Rows are points. Examples show where two turns around zero, p and q, send a point. Where does a point land after both, in the order given? Backwards means that the second turn is done in reverse. Each puzzle has new turns, and all numbers are rounded.

Turn p:
[-7, -22, 1] -> [-9, -9, 19]
[-48, 14, -2] -> [35, 20, 29]
[20, 7, -5] -> [-10, 3, -19]
[19, -14, 18] -> [-11, -26, -8]
[15, 14, -12] -> [-6, 13, -19]
Turn q:
[-6, 30, 11] -> [-25, -3, -20]
[-7, 20, 18] -> [-20, -12, -14]
[-7, -5, 22] -> [-3, -23, 1]
[12, -26, -25] -> [26, 19, 21]
[26, -20, -27] -> [16, 28, 28]
[-18, 1, 1] -> [7, -7, -15]
Where do these land?
p, then q: [15, 5, -25] -> [-1, 9, -28]
q, then p backwards: [13, 23, -20] -> [6, 8, -32]
p, then q: [9, 1, 24] -> [18, 5, 17]
p, then q: [-11, -27, 27] -> [13, -28, 25]
q, then p: [-26, -2, -6] -> [-23, 11, -7]

Turn p:
[-7, -29, -11, 5, 4, -18] -> [1, 4, -32, 1, -16, -9]
[-4, 8, 23, -3, -4, 5] -> [-20, 3, 12, -1, 9, 3]
[12, 16, 5, -7, -23, 22] -> [4, -2, 15, -4, 30, 19]
[-1, 21, 5, -3, -8, -13] -> [-9, -21, 10, -7, -1, 7]
[-17, -24, -19, -28, 25, 15] -> [15, 41, -6, -5, -28, 10]
[27, 20, 15, 11, -6, -7] -> [-3, -23, 15, -9, 21, -16]
[-9, -12, -17, 24, 11, -5] -> [10, -3, -16, 23, -14, -13]
Turn q:
[-7, -8, -5, -1, -9, 0] -> [-4, -10, 10, 1, -1, 3]
[-7, 11, 22, 15, 17, -15] -> [-12, 20, -21, 9, 5, 16]
[8, 6, -3, -12, -14, -25] -> [0, -9, -2, -23, 19, 10]
[-2, 10, 10, 26, -9, 11] -> [-25, 17, 1, 0, -10, -9]
[10, -4, 20, 18, -11, 13] -> [-13, 26, 16, 0, -2, -7]
[-4, 1, -5, 17, 0, 10] -> [-13, 1, 0, 9, -7, -11]
[-3, -30, -24, -20, 48, -2] -> [41, -23, -11, 42, 10, 1]
[-9, -11, -15, -34, -4, 15] -> [27, -24, 14, -4, -17, 3]
[15, 25, 0, -10, -17, -7] -> [0, 2, -8, -34, 4, -5]
Where do these land?
q, then p: [6, -30, -18, -7, 7, -22] -> [3, 20, -3, 7, -2, -37]
q, then p: [-3, -2, 20, -4, -20, 14] -> [-19, -1, 15, -7, 14, 15]
p, then q backwards: [-13, 2, 6, 11, -9, 23] -> [-4, -20, 11, 13, 11, -10]
p, then q: [16, 18, -15, 10, 5, -14] -> [9, 6, 20, 4, 25, 4]
q, then p: [-6, 23, 15, 18, 11, -18] -> [19, -2, 10, 17, -19, 21]
p, then q backwards: [-3, -19, -29, -31, 1, -9] -> [-5, 30, 19, -29, 7, 5]
p, then q: [2, 8, 21, 3, 5, 25] -> [-7, 21, -20, 6, -7, 13]
